Every row gives one point. The last column is the point's height on a tilted bowl or saddle (a function of degree 2), plus a little noise. Along how many of its main directions does it bend up, bend down or stay straight?

Points:
[[ 66  -4  42]
 [-22  78  52]
 [-47   6  28]
 [ 42  47  29]
 [ 60 -64  81]
 [-21   0  18]
 [ 36   9  22]
 [-70  36  53]
 [ -8 -33  26]
 [ 12  10  16]]
Directions: 2 up, 0 down, 0 straight

Points (9 x 3):
[[ -3  10   4]
 [-65  57   6]
 [-84 -64 112]
 [ 30 -17   6]
 [-37  -1   7]
 [  4  67  42]
 [ 10  33  21]
 [  1 -29   1]
 [-36 -42  25]]
Directions: 1 up, 0 down, 1 straight

Points, 15 rows:
[[-14 -19 -69  45]
 [ -7  22   8 -41]
 [ -7 -36  95  -3]
 [-46  23 -22  -1]
 [ 40  39  18 -29]
 [-19 -30  11 -14]
 [ 34 -42  -5  27]
 [-29  18  52 -32]
 [-18  23 -15 -33]
 [ 25   8  31 -24]
 [ 33 -87  47  79]
 [  9   4  -8 -32]
 [-33 -39   3   2]
 [ 25  82 -76 -52]
 [ 34  48 116  87]]
Directions: 2 up, 0 down, 1 straight

Points (23 x 5):
[[  49  -34   17  -38  -26]
 [  25    9  -41    8    5]
 [  21  -83   -6   40   -1]
 [  -6  -40    5  -41  -17]
 [ -16   31   51   93  -12]
 [  31   11   28    7    3]
 [  24  -83   -4   37   -6]
 [ -27   15  -70   -5  -17]
 [ -27  -64  -11   30   21]
 [   3  -32   -5    5   15]
 [ -63   13   48  -64  -55]
 [ -11  -53  -41   -7  -17]
 [  -2  -36   21   17   27]
 [  68  -48  -40    4  -48]
 [ -18   84  -13  -64  -72]
 [  35  -22  -10   35    8]
 [ -61  -14   44   46   33]
 [   1  -81  -33   35    0]
 [  31   94    3   61  -98]
 [  -8    0    4   -3   13]
 [  18   90  -53  -18  -48]
 [ 109  -50   24    9 -112]
 [  31  -51   28   10    0]]
Directions: 0 up, 2 down, 2 straight

Points:
[[  53   12  -29  -62   12   -1   22]
 [ -15  -37  -27  -23  -56   29   14]
 [ -86  -19   27  -66  -22   23   87]
 [  13   42   -6    4  -18  -23  -12]
 [ -18  -19  -17   14    9  -38   -8]
 [  42  -33   21  -77    2   17   37]
 [  67    1  -11   26   -6  -84    3]
 [ -39  -63   16  -63  -17  -20   36]
 [ -31  -34    9  -29    5   17   30]
 [ -31  -52  -51   16   43   13  -32]
 [ -22   42  -44   32   24   16  -23]
 [  27  -31  -62   42   53  -55  -26]
 [ -59   68   34 -109   63   14  -18]
 [ -20   33   75   65   25  -12  -26]
 [  55   39  -29   57  -21   21  -11]
 [ -30   14   29  -31  -33  -25   13]
 [  15  -23   -7   36    8  -63  -15]
 [  21  -32   38  -39  -13   30   35]
 [   8   -8    3  -54   51   91   30]
 [ -21   36   35   42   57  -98  -88]
 [ -59  -32  -42   47    1  -28  -22]
 [ -38    4   74    2   33   -6    7]
 [   2    9    2   63   -6  -46  -26]
 [  38   29   70  -62   21  -70  -69]
 [  26  -26   32  -82   32   33   34]
 [ -53    7  -37   31   13  -18  -12]
 [  30   13   61  -65   17  -12  -12]
 [ -36   48  -15   29  -81    9   19]
 [  45   13   35    7   26   97   15]
 [ -72   32    9   35   80   -5  -44]
 [  -1  -17   45   86   12   88  -30]
 [   1   53  -10   86  -51  -26  -21]
 [ -71   77   54  -11  -58   71  121]
 [  20   60    7  -43    1   -7  -21]
 [-114   27   43    4    8  -46   60]
 [  -5   54   -3   -8  -34   69   27]
 [  20    4   58   45  -27  -11    4]
 [ -17   22   60   33  -62   12   40]
 [ -32   28   -3  -15    0   20   19]]
Directions: 1 up, 2 down, 3 straight

Points, 70 rows:
[[  -1    7  -64  -40  -16  -67   33   22  -39]
 [ -31  -27    3   78   -5    2   19  -10  -24]
 [ -22  -32   67   92  -42  -19   14   -1  -41]
 [   5  -11   49  -47   61    3   46  -20  -60]
 [   6  -26 -102   41   51   -5   65    7   -4]
 [ -44   11  -24  -31  -25  -21   42   42  -18]
 [ -44  -57   -8   13   24  -93   18  -23  -46]
 [  -8   84  -23   32   61   23   29   15    5]
 [  53    2   32  -42  -26   45  -21   -8    2]
 [  -6   25  -15  -55   43    6  -16   46   55]
 [ -22   52  -26   17   -1    6  -37  -39   61]
 [  41   19  -58  -33   -5   31   29   48   36]
 [  -7    6    3  -33  -33   41  -10   84   46]
 [ -48  -62  -92  -76  -17   18   -1  -48  106]
 [  -9  -33   40   53   20  -44   91  -20   -9]
 [  -1  -57   17  -14    2   43   54   51  -29]
 [  21   21   27   29    5  -33   -4  -56  -11]
 [  68   48   17   -6   11   -7  -51    3  -14]
 [ -41  -12   -7  -23   54  -12    1   39   12]
 [ -30   76   38   54   -8   -2  -24  -85   54]
 [  30    9    7  -59   46   18   -5   -5   -1]
 [  31   28   22   74  -17   51  -21  -36    8]
 [  11   14   30   21   66   16   32  -44   -5]
 [  46   90   19  -25   33  -60   -5   75   11]
 [  60   19  -33  -42  -10   23   10  -34   -7]
 [ -43  -56    6    6  -28    3   51  -25   -7]
 [  -4   64  -26  -33  -26  -53  -13   18  -31]
 [ -65  -10  -82   38  -36   19   -5  -34   77]
 [  -8  -29  -48  -47   78   11    0  -13   19]
 [-111  -21   61   19  -70   -1  -43  -22  -19]
 [  -2  -46   40   -3   26  -34   73  -71  -35]
 [  91  -44  -30   42   10   51  -10   63 -101]
 [   4    8   28  -10  -24    8  -53   12   22]
 [ -66  -86   68  -13   -1   47   -5   -4  -62]
 [  17   22  -10   45  -11   29    1  -51   39]
 [ -42   16   47  -20   57  -23  -24    5   -5]
 [ -95   -2  -82   89  -43   12   58    5  -30]
 [   3   22  -78   12  -40   -7    2   37   23]
 [  49   17  -33  -13  -22  -12   12   37    5]
 [-100   57   -8  -34  -20  -28   51   89 -112]
 [ -15   28   59    1  -31   87   -8  -46   28]
 [   6   74   96   12  -55  -37  -27   43  -59]
 [ -18  106 -115   -1   22   11  -17   41   93]
 [ -41  -51   25  -45   32   63  -36   59  -14]
 [  26   46  -26    5  -21   33  -78   34   38]
 [ -53  -13    0   -2    4  -52   41   -1  -43]
 [ -22  -10   53   88    9   26   -8   -9  -50]
 [ -36   28   11   31    4  -29    1  -70   23]
 [   4   48  -30  -36   -1   10   31  -67   19]
 [  -5  -23  -12   38   95  -23  -73    1  -18]
 [  43   59   37  -65   17  -33  -14   68   26]
 [  24  -12  -28  -37   20  -18   -4  -10    2]
 [  24   20   30   -6   25  -21   84   13  -15]
 [  58  -11  -35    9    6   52  -57  -20  -30]
 [  -2   17  -10   31    5  -18  -20  -35   13]
 [  43  -34  -19  -10   27  -66   18   29  -30]
 [ -79    8   29   51   13  -49   87   -1  -93]
 [ -55   53  -60   -7  121   -9   33   46  -11]
 [ -65  -23   58   33  -36   23   25   62  -75]
 [  28   -4   -2  -11  -44   29  -18   20   18]
 [  45  -22   -2   32   21   34    1  -25  -23]
 [ -25  -26   58  -46   22   29   42   67  -44]
 [ -58  -37  -54  -74   29   20   18  -42   41]
 [  24   -6  -54  -47  -61   23   68   23    7]
 [ -49   -7  -15   -6   26  -44  -58   14   50]
 [ -11   -8  -18   45  -57   -7   11   13   -8]
 [   6   31   -3   39   50  -21   32   25   -5]
 [  -3   43   -8  -28  -53   46   84   16   -3]
 [ -27   19   15    3   26   -9   21  -10   -7]
 [  82   63   42    7  -20    0   66   15   30]]
Directions: 2 up, 3 down, 3 straight

Points (67 x 9):
[[   0    1   50   22  -42  -54  -20   13  -31]
 [ -43   -5  -56  -32  -13    3   18  -22   -5]
 [  29  -80  -10  -24   17   14  -14   53  -55]
 [  10    3   41  -16   16   13   22   25   12]
 [   9   56  -56   30   -1  -35   28   -5  -30]
 [   9   42  -65  -68  -18   23  -17    2  -61]
 [  -4  -39  -36  -61   -3   -9   25   15  -22]
 [  99    2   21   -2   11   28  -15   45   26]
 [  36   22   -3    3  -25  -45  -18  -58  -28]
 [  13   26  -34   18  -30   -7  -19   66  -18]
 [ -22   37  -62    7  -28  -65  -24   33  -70]
 [ -62   42  -13  -12  -13   47   31  -30   36]
 [ -31    3  -22    4  -46  -80  -18   29  -51]
 [   6   57   47   36   51   10   43  -31  -16]
 [ -37    6  -14   25   32  -12    7   29  -24]
 [  -7  -28   17    8   50   13  -69   33  -58]
 [  14    5  -13    6   53   23  -53  -15  -37]
 [  25   23    6   52   82   34  -26  -18  -47]
 [  -2   11  -10   42   56   87  -29  -49   -1]
 [   0  -69   32   12  -80  -69  -23  -11  -44]
 [  44    7   18   24  -25   97    4   32  -15]
 [ -12  -43  -33   -5   61  -22   14  -31   19]
 [  -7  -32  -40  -54  -23   37  -26   61  -78]
 [ -31   51   73  -40    1  -23  -45  -29  -56]
 [  17   19  -20  -33   52   16  -47   22  -35]
 [   6  -46  -73  -51   12  -11  -37    2  -63]
 [ -11   -6    9    8    2    1   -9  -18   -6]
 [  32  -25  -12   35  -81  -32  -32  -28   -4]
 [  73    4   21   -6  -45  -64  -21    1   20]
 [  13  -17   63 -101   44 -114  -46   13  -11]
 [  15   21  -46    8  -50   19    5    9  -12]
 [  29    7   41   27   54   61   44  -17    6]
 [  62  -25    8    4  -58    4  -23  -42  -20]
 [  -1    5  -13  -17  -60  -59    5    4  -27]
 [  -5   11   12  -20  -57    4  -25  -41  -42]
 [ -12  -23   13  -14  121  -14  -53   -5  -39]
 [   0   34   -5  -15   29    7  -16  -14  -12]
 [  13   65   -4  -42  -66   28    4  -99  -76]
 [ -59  -21   14 -112    5   19  -82   32  -59]
 [  40  -34  -11    9   44   46  114   -9  -11]
 [ -23   68   15   -3    6   23   80  -15    5]
 [ -21  -53  -12    3  -74  -22    3  -77  -10]
 [   0  -81    2  -32   12  -10  -87   49 -107]
 [  -5    7  -44  -47  -58  -43   -4   54  -64]
 [ -45  -25   29   65  -36   19  -12  -30   -6]
 [  -7  -23    7    9  -81   48   48  -42  -35]
 [  31  -24   72   64  -16   14   45  -48  -32]
 [  10   48  -30   53   47  -35  -35  -19  -82]
 [  53  -84  -46    9  -44   39   64  -40  -14]
 [  25  -17  -35   41  -43  -32   -1  -90   26]
 [-100   -6  -11   -2  -56  -86   14   30  -83]
 [  18    2    2   16   24  -66   36  -38    7]
 [   0  -73   29    5   -5  -48  -48  -18  -44]
 [  45  -39   37   48  -17  -17  -53  -25  -34]
 [  12   10   -6  -15   11   44   -9   20   -3]
 [  -8  -41   25  -11  -52   26  -33   43  -57]
 [  35    6   15   29   33   12  -32 -109  -30]
 [ -10    9   23   -9    3   32   50  -41   20]
 [  35   67    4  -66   20   44   51   20   31]
 [  -9    2   39   41    4  -45   28  -83  -11]
 [  22   20  -18    1  -41   31   16   52   -5]
 [  26   -3   16   48   43  -52  -40    3  -51]
 [  20   24  -50   29   14  -42  -39   -2  -59]
 [ -47  -20   26   37   50   48    6  -90   52]
 [ -34    9  -67   39   44   95    2    0    6]
 [ -52  -12   -2    0   -4   49  -16  -19    9]
 [  -9    8  -70   -6   14   -8    6   71  -74]]
Directions: 3 up, 5 down, 0 straight

Points:
[[ -16   43  -33   27  -54    4  -31   45   43]
 [  13   21   16   25   28    4   -9   19    8]
 [ -12  -38   18  -18  -39   37  -76   -6   54]
 [ -31   58  -48   -7   -2   33    8   -9   77]
 [ -10  -29    3   10   39    8  -29   96   15]
 [ -19  -12   33  -17   35   11   -6   -4   -3]
 [  56  -22  -29  -32  -69   -1   40  105    2]
 [ -58    2    2  -59   26  -28  -39   -6   61]
 [ -23   73  -52  -34    1  -24   -7   -9   80]
 [ -45   51  -43   18   39    3  -27 -105  117]
 [ -14    8   40  -33   17   42  -18   38   18]
 [  49  -82   21   37   25  -33    1   47  -56]
 [   4  -21  -14   13  -22   47   21  -11    7]
 [  -1  -32    2   47  -12   12  -28  -39   -4]
 [  63  -62   19    6  -50  -17   31   44  -37]
 [ -43  -29  -23   46   -2   11  -22  -55   15]
 [  22  -23   64    2  -24  -42  -42   24   29]
 [   8   11   31   -6   11  -29   51   31  -13]
 [ -14   54  -21   21  -60  -10  -24   66   52]
 [  -3  -45  -24  -20  -49   -7   35   24    9]
 [   8  -19  -23  -31  -75   22  -15  -36   39]
 [  37   16   27   26   -2   16   17  -39   28]
 [ -61  -76    1  -18   67   48   -1    3    0]
 [ -32   -2  -44  -12   11  -11    2   -6   24]
 [ -47  -40    9   80  -40   27   28  -12   -7]
 [ -33   13   -7  -76    7    3    7   -3   34]
 [  18  -30  -24   21    0  -44  -13   43  -13]
 [ -39   -6   35  -27   43   36   63   -3   -8]
 [ -41   11    0   -2   -4   44   19  -35   28]
 [ -11   62   11   37   -3  -14   -9    9   48]
 [  20   16    6   39  -19 -107  -13   10   69]
 [ -73   11   19   39   27    3   44  -15   34]
 [ -17   31  -10  -30  -33  -17   -6   -1   29]
 [  34 -110   40   26   53   23  -57  -38   39]
 [  44   -4   30   49   -4   -8   25  -11   -1]
 [   9  -13   18   27    6    5   32   21  -29]
 [  -2   -9    2   18   -1  -19  -20  -35    8]
 [ -44  -30   21   14    4  -28   39   -5  -10]
 [ -30  -42  -20  -22  -12   37   48  -41   37]
 [ -30    7  -10  -19   26  -68   32  -57   62]
 [  29  -10   31  -31   25  -23   51  -32   17]
 [  -4  -18   60  -46  -79  -17   27  -51   55]
 [ -24    1  -77    2  -38    0  -26  -36   50]
 [  27    9    2    8    1  -13  -78    0   49]
 [ -30  -11  -17   19   11    2   33    7    3]
 [ -15    9   49   12    7  -30   41  -42   29]
 [  17  -64   41  -57   43  -30  -41  -53   81]
 [  17   50   -9   -5  -31  -25   11   71   22]
 [  -8  -47   26    8   14  -31  -32  -11   -1]
 [  23   57   25   38    3    8  -40   32   43]
 [   3  -13   46   17   10    8  -23   14  -11]
 [ -22  -23   52   47  -20   27  -65  -30    8]
 [   0   26   -2  -21  -32   -2   17   53    5]
 [   9  -18  -74  -47  -10  -15  -12    2   39]
 [  13  -33  -46  -23  -53   59  -44    0   55]
 [  41   62   46   -8   34   29  -16   79   45]
 [ -22   19  -44   -6   38   -8  -25  -23   43]
 [  -4   37   19   53  -16  -26   30   -2   34]
 [  -4  -45    1   14    7    6    4   53  -35]
 [  -8  -33  -19  -43   18  -30   -3   22   12]
 [   1  -88  -27   32   19  -17  -41  121    9]
 [ -15  100   -6   -3   35   35  -26  -44  119]
 [  39  -60  -19   17    4    1    8    4  -29]
 [  36  -13   68   27    0   48   -3  -11    2]]
Directions: 4 up, 0 down, 4 straight

Points (68 x 9):
[[  -7  -44  -46  -20   11    8    4   -9    9]
 [ -21  -83    3   -6   -9   55   26   19   42]
 [ -11   -4  -50   68   11  -39  -44  -33   11]
 [  34  -28   30   -8   74   47   28   57   38]
 [ -26    6  -37  -40  -26  -29  -70   62    7]
 [  40   59   -4    9  -10   13   58   32   63]
 [  44  -41    6   12   32   -8   25  -38   10]
 [  -2  -33   39    0  -31   49  -47   48   23]
 [  40  -52    1  -17   10   24   32   36   22]
 [ -70 -103  -60   19   14   52  -51   11  107]
 [ -42   29  -27  -15   10  -11    1   51    9]
 [  43  -77  -22   21  -46    9  -32  -43   21]
 [   8   11    2    4  -25   54   31   44   40]
 [  -4  -21  -22   13   33   -2  -24   56    8]
 [  26  -38    1   -4   72   49   13  -18   44]
 [   9  -28    9  -14   21   23   -7   54   10]
 [ -38    4  -18   31  -38  -20   46  -53   -5]
 [ -73   63   -1   37   33  -21   46  -37  -13]
 [  28   15  -57  -29  -21  -13  -41   -6    3]
 [ -18  -31  -18  -49    2   -2  -63    3   -4]
 [  10  -59  -49   31  -11  -58   25  -72   -5]
 [ -67  -21   -1  -15  -57  -77  -25   -9   -8]
 [ -16   39  -79   -8 -105   11  -26   31  121]
 [  36   55   12   16   49    0    6  -19   44]
 [  33   18   54  -87   21    8   36  -14   16]
 [  -2    3   21  -16  -37   23   17   53   23]
 [  30   19  -33   21    2    4   32   47   37]
 [  51    6   19  -13   12   38    8    1   25]
 [  64  -24    4    4  -11    5  -17  -46    1]
 [  47   15   14  -64   38  -49   75   36   45]
 [ -40  -19   16  -37   55  -13   -4  -27  -10]
 [  20   25  -38   34   36  -31    7  -27    8]
 [-102   18  -24   60  -69    6   15   -3   77]
 [  35  -16  -59  -22  -46   65    3   12   68]
 [  34   16  -68   98   -3    0    8  -43   31]
 [  19   90    4  -76   -5  -12   23  -53   37]
 [  67  -23  -22    9  -21   17   80  -24   33]
 [  58   -3   39   54  -43  -67  -10   -3   -2]
 [  13   -3   22   63   -3  -71    8   24   17]
 [  -1    6  -18  -19  -49    4   -1   46   32]
 [  92  -28  -33   12    9   21   -2   -6    7]
 [ -17   51   45   27  -35    1   10  -53   13]
 [ -51  -50   56   37   -8  -31    5   72   32]
 [  -5   -9  -58    1  121  -70  -69   55   22]
 [  -8   20   37  -12  -21   38   -3   -4   19]
 [  15   68  -23   58   36  -22   24  -55   43]
 [  50   22  -11   42  -18   29  -33   13   19]
 [  11   51  -30  -19   71   20  -23   32   50]
 [  27  -82   -3   80   78  -25   84  -46   33]
 [  22  -38   -2  -61  -18  -42   28   11    3]
 [  40  -26  -43   30   47  -13  -25  -60    5]
 [ -54  -13   -2    3  -72   44  -24  -17   74]
 [ -25   30   19   -5   19  -17   56  -30  -29]
 [ -38   29    4   39  -26  -48   69  -12  -23]
 [ -33  -24  -11   11  -16   -2  -38  -55   24]
 [   9  -19   60  -20   54  -15   54  -17    0]
 [  17  -45  -50   11    7    7  -18  -12    8]
 [  31   20  -13   23  -41   27  -11   -9   28]
 [  66  -77  -29   48   32   32  -65   14  -18]
 [  -1   53   32  -20   22   85  -12   -2   72]
 [ -67    0   -9  102  -20  -30   37   16   38]
 [ -10   18    3  -86   -1  -29   59  -75  -38]
 [   7   70   35   35   48   28  -59  -10   74]
 [   9  -11   -6   26    1   19  -67  -12   10]
 [ -33   -4    9   18  -57  -31   31  -30   -5]
 [ -50   18  -27  -57   13  -21  -54   30  -10]
 [  68    3   45  -50   -2    7    1   14   19]
 [  14   -4   13   -5   78  -36    7  -33   14]]
Directions: 4 up, 1 down, 3 straight

Points, 68 rows:
[[ -17   38  -26  -48   -6    6  -15   10  -21]
 [   3  -31   32    9   44   10   11   16  -41]
 [  42   32  -22   21   17   44   46  -17  -22]
 [  -9   13    8  -73  -18    0   41  -22  -22]
 [ -61  -31   17   39  -26  -45  -41   -7  -79]
 [ -10   34   24    0  -40   12  -22  -30  -12]
 [ -40   27   16   -8    1   54   23  -15  -29]
 [  -3  -22  -12   52    1   26   -2   12  -24]
 [  24   -1  -61  -19   10   28   34   11  -24]
 [  -1   15  -33   17    3  -42    5    1  -35]
 [   6   -5   28   38   -2   34   -7    0  -18]
 [  22    0  -10  -15   -5   -2  -36    1   -4]
 [ -11  -56  -15   -7   22  -14   -7   -3  -28]
 [  40   10    7  -40    2   -6    6  -19   -6]
 [  28   20    6  -16  -18   14  -60   16  -13]
 [  39   17   16   13   30    5  -46    2  -32]
 [  51  -16   32    9   22  -33   32   16  -53]
 [ -20    1   38  -12   16   37   45   36  -40]
 [ -12    2   37  -36  -45  -12  -12  -49  -19]
 [   7   33   -9   11   31  -30   32   28  -51]
 [  26    1    8   31   -7  -34   24   13  -35]
 [ -11   12    0    2   12   22  -28   -6  -14]
 [  74    1  -27  -58   -8  -42   -3  -39  -51]
 [ -18    6    4   -2   -7  -37  -23  -38  -33]
 [  23   -8    1   12  -45   40  -23    3    7]
 [   0  -54  -22  -23  -16   -6   37  -27  -24]
 [   9   43  -11   44  -71    9    5  -19  -29]
 [  43   13  -14   19   12  121   29    0  -37]
 [  -7  -32   30    9  -14   23   24   -9  -16]
 [  53   -4   33   13  -37   31   19   -4    9]
 [  -2  -37  -32   23    5  -26    7  -49  -38]
 [  18  -23   29   -9   -9  -19   43   -9  -26]
 [ -13    2   -4   11    0  -57   24    5  -44]
 [  18  -40  -46  -16   22   21  -26  -48  -32]
 [ -42   23   -3   29  -12   24   57    2  -42]
 [  25  -13   22    1  -44    3  -34    5   -6]
 [   8   21  -31   -3   17   -3    5  -24  -20]
 [ -21   14  -12  -39  -21  -25  -48   11  -24]
 [  36   13  -40  -17   26  -13  -19  -11  -30]
 [ -20   26  -54   11    0  -11   11  -18  -34]
 [ -23   -5  -26   -4   45  -39   40    7  -53]
 [  16   29  -20   22   20    4  -26   24  -31]
 [  50   25  -19   29   -5   -9   -6   24  -28]
 [ -15  -11    0   -6    6   17   29  -48  -16]
 [ -18  -13  -16  -16    0   13  -31   17   -8]
 [   4  -17   41  -16   32    9  -22  -55  -38]
 [ -18    7  -42  -30   34  -15   39   -3  -42]
 [ -73   45   -3  -40  -44   48    2   26  -50]
 [ -37   18   60   -1   12    9   46   13  -61]
 [ -36   18  -47   -4  -27 -107  -41   26 -101]
 [ -29    1   12   21  -40   10  -73   -6  -46]
 [  17   34   -7   45   -4  -16   58   29  -55]
 [  35   -1    8   70    5   25   20   -4  -32]
 [ -17   31   -7  -49  -34   -2  -36  -23  -17]
 [  80   33   30    3   -6  -22    0   26  -46]
 [  44   65   47    3  -42   -4  -53   31  -54]
 [ -30    7   43  -47   21   10    0   -3  -35]
 [  -9  -15   36   14   22  -10   22   55  -45]
 [   1  -20   42  -42  -46   23    4    0   -6]
 [ -15   24  -46   13  -15   25   -1   31  -21]
 [ -31   24   -5   18  -21   11  -16   52  -28]
 [  -1  -47    3  -37   50   -5  -48    4  -46]
 [  -1  -16   -5  -33    4   10    2  -39   -5]
 [  45   18  -13  -29  -27  -15  -62  -54  -25]
 [  11   40    5   -3   17  -27  -24  -45  -41]
 [ -44   66   42  -54  -91  -44   25   52 -121]
 [   2    8   10   -9  -25   -2   10   12   -2]
 [  10  -24  -33   27   35   25  -39   -7  -36]]
Directions: 0 up, 7 down, 1 straight
